Rows are points. The last column is the point's height on a tilted bowl or saddle (a function of degree 2), plus a little noise. Along how many of its main directions does it bend up, bend down or stay straight?

Points (11 x 3):
[[ 41  28 -29]
 [ 60 -30 -60]
 [-38  -1 -33]
 [-11  11 -16]
 [-19  35 -32]
 [ -1 -27 -24]
 [ 40  12 -25]
 [ -8  12 -16]
 [ 12  24 -17]
 [-15 -52 -53]
 [-21 -22 -28]]
Directions: 0 up, 2 down, 0 straight

Points (18 x 4):
[[ -9   9 -10  19]
 [ 12  35  -1   3]
 [ 48  -4   7 -10]
 [ 23   0 -28  23]
 [ 14  -6  20 -16]
 [-60  25  14 -33]
 [-12  50 -15  -2]
 [  5  23 -34  42]
 [  0 -14  -3   8]
 [  7  14 -15  19]
 [-19 -18  50 -46]
 [ 24  12   6   1]
 [-19  25  -1  -5]
 [  5  -1  -5   9]
 [-24   0   1  14]
 [  3 -33   2 -10]
 [  2 -19 -22  26]
 [-21  -7 -25  60]]
Directions: 1 up, 1 down, 1 straight

Points (24 x 5):
[[-30  18   8  28  -1]
 [  6  39 -11  48   4]
 [ -5  10   4 -12   1]
 [ 21  -4  19   5  -2]
 [ 24  11 -23  -8   7]
 [-58   1 -49   7  60]
 [-10  30 -28 -24  24]
 [-23  15  51  28   5]
 [ -3  10   4   8  -6]
 [ -3  27   1   2  -2]
 [-34  -1 -60   3  53]
 [-28  -7  -5  -3  10]
 [ -8  -5 -16   1   5]
 [ -2 -13 -21  12   8]
 [ -4  10 -19  -6   5]
 [-20   3 -15  -6   8]
 [ 20  -4   6  14  -3]
 [ -3   3  15  -9  -1]
 [  2 -48 -22 -39  40]
 [-26   9 -15  24   7]
 [ 41 -15 -40  21  24]
 [  0   5   5   7  -5]
 [-10  14  24 -34  16]
 [-10 -10  23   5   1]]
Directions: 4 up, 0 down, 0 straight

Points (39 x 7):
[[ 17   4  18 -28  44  10   8]
 [-10   7   8 -25   6   7 -23]
 [ 10  31  -4  32 -12  13  -8]
 [-25   2   8 -43 -27   5 -56]
 [  7  31 -43  43   7  -9 -60]
 [-18  -4 -12   3   4   6 -15]
 [-22   6  -8  -8 -14 -27 -21]
 [ 19  19  -7  -3 -19  -9  -2]
 [-24 -23  -6 -10   9   4 -24]
 [ -1 -22   0 -21 -10  -6   0]
 [ 12 -34  24 -14  21 -20  43]
 [ 21   8  27  37 -34  -3  28]
 [ -4 -11   6 -25 -19  -4  -8]
 [ 45 -31  12  38   2  23  43]
 [ -8   1 -25  15   0  43  -7]
 [-22 -49   8   2 -10 -13 -17]
 [-13   8 -10 -25  -5  -6 -18]
 [-16  -5  -8  -3  11 -15 -11]
 [ -8  18  -6  19 -14  41   4]
 [-19  -9 -28   0  -1   0 -25]
 [ -5 -15  12  19  33  -3  51]
 [ 17  -6  38 -27  -8  -6  24]
 [-22  -3 -21  16 -15 -11 -22]
 [ 11  28 -18 -16 -11  10 -34]
 [ 26  36  24  26  11  -5 -11]
 [ 12   5 -25   6  -5  26 -37]
 [ 19 -20  11  19  -7   0  28]
 [-19 -14 -20 -60  23  -2 -10]
 [-16 -12 -30 -10  16  11 -26]
 [  3 -12   5  10  29  -7  28]
 [-20 -38 -30  -1  -7   5 -36]
 [ 16   6 -10 -32   6 -13  25]
 [  4  10  17 -11   8  17  -2]
 [ -3  -7  -8 -37  22   6 -13]
 [-15  11 -17  18  20 -14 -22]
 [ 28   6 -14   4  12  16 -26]
 [ 12  18   1   7 -27  13 -19]
 [ 16  20   7  -1  22  -7 -10]
 [ -2  14  41  19   5 -22  -1]]
Directions: 1 up, 2 down, 3 straight
